Every row gives one point. Examples show where two turns around zero, p and q, send a point. Where does a point land after both, in the order given? Backwards means that the second turn is done in reverse. Each puzzle has new turns, and all numbers are rounded.
In the rows, zero is written as 128.

Turn p:
[178 121 129] => [150  86 145]
[ 95 151  99] => [132 158  89]
[114 125 163] => [113 147 157]
[126 116 121] => [118 121 121]
Turn q:
[119 152 132] => [149 130 143]
[109 120 153] => [114 115 154]
[167 104 102] => [116 130  77]
[132 145 160] => [143  99 145]
[102 156 128] => [149 143 156]
[139  91  94] => [ 97 150  93]
Where do these land?
p, then q: [128 106 109] => [108 149 128]
q, then p: [114 168 111] => [166 117 150]
q, then p backwards: [125 113 181] => [160  85 141]
q, then p: [145 125 111] => [137 123 106]

Turn p:
[108 143 158 145] => [101 150 152 132]
[154 127 130  79] => [119 112  80 108]
[129  82  89 139] => [166  84 139 144]
[150 142 143 141] => [128 144 135 100]
[ 99 146 119 135] => [127 149 133 157]
Turn q:
[ 78  80 131 121] => [ 79 132 170 153]
[142 159 113 149] => [141 132  88 126]
[106 127 157 117] => [138 138 156 150]
[164 150 100 104] => [143 138 109  79]
[136 102 126 131] => [114 107 136 122]
[141 150 141 147] => [153 121 108 139]
Where do these land?
p, then q: [127  86 145 141] => [120 108 168 142]
q, then p: [149 136 121 114] => [127 121 103 121]
q, then p: [150 138  93 145] => [151 115 102 154]
q, then p backwards: [149 134 110 152] => [142 122 123  95]
p, then q backwards: [104 117 175 124] => [104  84 109 129]
p, then q backwards: [ 90 158 125  90] => [ 89 146 107 166]

Turn p:
[131  91 172 114 106 110  99 111] => [136  78 136 101  85 142 129 122]
[143 163 129 134 157 146 106 119] => [152 161 159 132 124 109 116 127]
[102 119 123 114 148 110 140 116] => [140 104 127 130 157 120 145 118]
[102 119 109 118 106 127  99 105] => [157 124  97 113 118 133 135  98]
[105  88 171  88 141 140 148  99] => [120  81 161  83 149 145 148 103]
[160  91  95 156 129  91 166 160] => [ 95 121 102 168 129 139 169 182]
[107 155 147 159 120 143 161 121] => [106 134 143 158 146 146 100 100]
[152 133  99 132 119 165 120 158] => [119 179 113 113 123 136 122 153]
[172 144  93 110 110 121 106 131] => [125 160 105 119  93  91 142 141]
[103 143 152 148 110 101 146 157] => [110  98 115 157 138 132  88 133]
[133 163 118 137 161 153 118 130] => [148 168 152 135 144 115 115 131]
Turn q:
[143  97 101 104 125 109 144 139] => [107 121  94 152 151 112 143 124]
[121  56 138 119 129 126  99 113] => [122  89 109  92 185 131 133 121]
[112 132 105 214 150 102 138 126] => [ 83 142 188 129 134  97  77 119]
[110 143 110 108 117  97 143 115] => [111 111 115 138  95 108 139 110]
[123 146 130 124 136 200 112 120] => [167 168 111  89 118 147 109 143]
[110 153 128 114 130 109 135 135] => [120 122 132 133  96 118 144 135]
[162 117 107 114 112 126 130 113] => [143 124 100 153 143 123 121 106]
[178 141 178 127 153 147 139 130] => [172 160 160 143 150 151 160 126]
[104 140 166 126 108 138 144 132] => [120 128 140 114 103 169 144 126]
[117 156 116 130 121 125  97 159] => [133 116 130 136 104 123 110 171]
Where do these land?
q, then p: [146 153 164  63 139  99 134  90] => [ 57 123 138 151 113 135 180 114]
p, then q: [132 116 105 120 123 138 141 158] => [115 145 115 127 111 110 132 154]
q, then p: [146 166 147 104 146 125 162  88] => [ 82 132 145 154 102 112 140  88]
p, then q: [130  93 119 165 132 103 135 146] => [100 162 125 131 149 146 103 147]
q, then p: [126 152 156 140 117 130 119 149] => [110 134 137 112 117 150 101 138]
p, then q backwards: [101  76 118 158 135 161 119 150] => [139 112 171 119  98 175 118 153]
q, then p: [113 137 100 145 144 138  95 143] => [146 113 107 118 115 108 108 160]
q, then p backwards: [169 143 138 102 116 130 124  89] => [ 95 130 111 143 134 114  98  88]
p, then q: [ 89 116 106 155 101 129 123 139] => [141 156 106 121 138 108  86 130]

Turn p:
[153 117 184 169 155 139 145 148 147] => [130 105 182 176 142 162 120 135 140]
[110 126 124 115 125 151 129 129 113] => [104 134 126 104 131 132 129 126 134]
[155 138 136 134  72 111  80  98 123] => [174  95 133  95 113 109 159 143  91]
[145 143 112 162 133 188 106 140 117] => [106  86 122 122 142 151 176 118 158]
[ 70 144 119 136 131 115  93 147 133] => [ 97 108  91 127  95 119 109 164 128]
[138 134 117 131 157 107 148 126 107] => [120 145 119 157 155 111 129 120 120]
[146 109 115 115 100 108 148 149 115] => [158 135 113 112 158 134 104 116 117]
[154 142 129 117 120 142 152 149 135] => [138 137 125 131 139 166 133 105 122]
[136 133 132 110 157 112  89 132 120] => [111 104 126 142 112 101 123 105 105]
[155  88 119 114  79 141 157  96 128] => [178 155 152  79 150 127 134 116 143]
[135 114 116 122 148 114 151 124 155] => [144 152 128 152 122 122 113 112 147]
[ 39 148 131 111 158 108 137  97 144] => [ 78 180 116 138  78 101 109 174 132]
Turn q:
[113 156 111 164  78 146 161 125 110] => [105 133  76 157 115 172 141 141 113]
[142 105 100 104 128 169 125 157  92] => [ 92 162 129  85 139 135 125 105  99]
[115 130 123 142 150 119 140  85 175] => [187  95 123 134 111 125 142 131 126]
[164 132 119 127 132 158 172 103 115] => [140 121  99 125 134 154  96  94  94]
[120 100 155 138 185 101  96 135 105] => [130 107 171 100 165 122 137 118 179]
[151 145 117 123 103 131 103 112 145] => [113 109 127 136  94 109 115 136 109]
[119 134  74  91 128  63 117 134 120] => [118 118 173 147 163 105 155 165  79]
[ 87 149 165 145 144 114 135 131 155] => [164 129 111 142 133 121 139 156 176]
[108  98 110 128 115  96 148 128 124] => [135 139 151 154 140 144 163 123 114]
[128 127 157  99 135 150 112 110 119] => [123 127 113 118 132  91 118  99 142]
[161 141 152 138 125 159 116 168 127] => [104 150 123 106 110 137  81 135 150]
[128 119 151 137 112 129 113 150 149] => [124 147 140 134 101 125 123 135 155]
Where do these land?
q, then p: [117 141 145 130 150 140  99 152 129] => [133 134 114 135  94 138 101 112 120]
q, then p backwards: [151 119 140 143 167 118 165 134  86] => [154 101 135 130 118 147 164 175 109]
p, then q: [108 144 141 113 154 127 130 107 133] => [117 131 106 155 132 131 142 148 144]
p, then q: [142  97 103 139 157 141 131  97 148] => [170 108 138 162 105 126 115 141 133]
q, then p: [120 114 133 127 130 134 177 152 135] => [117 122 124 143 129 146 176 111 121]
q, then p: [162 104 124  97  66 126 112 117 145] => [139 121 131 105 141 112 143 198  96]
q, then p: [101 142 150 167 149 108 104 114 146] => [167 126 138 138 121 153  95 110 160]
p, then q backwards: [112 137 114 126  34 119 102 147  76] => [118 178  63 130 193 174 131 124 124]
q, then p: [152 149 120 144  86 151 108 104 123] => [134 122 105  81 134 112 118 160 148]
p, then q backwards: [150 144 104 109 159 113 139 143 146] => [129 116 152 119  95 139 159 105 123]
q, then p: [ 92 117 134 113 154 131 139 140 141] => [139 148 125 159 128 141 136 100 111]
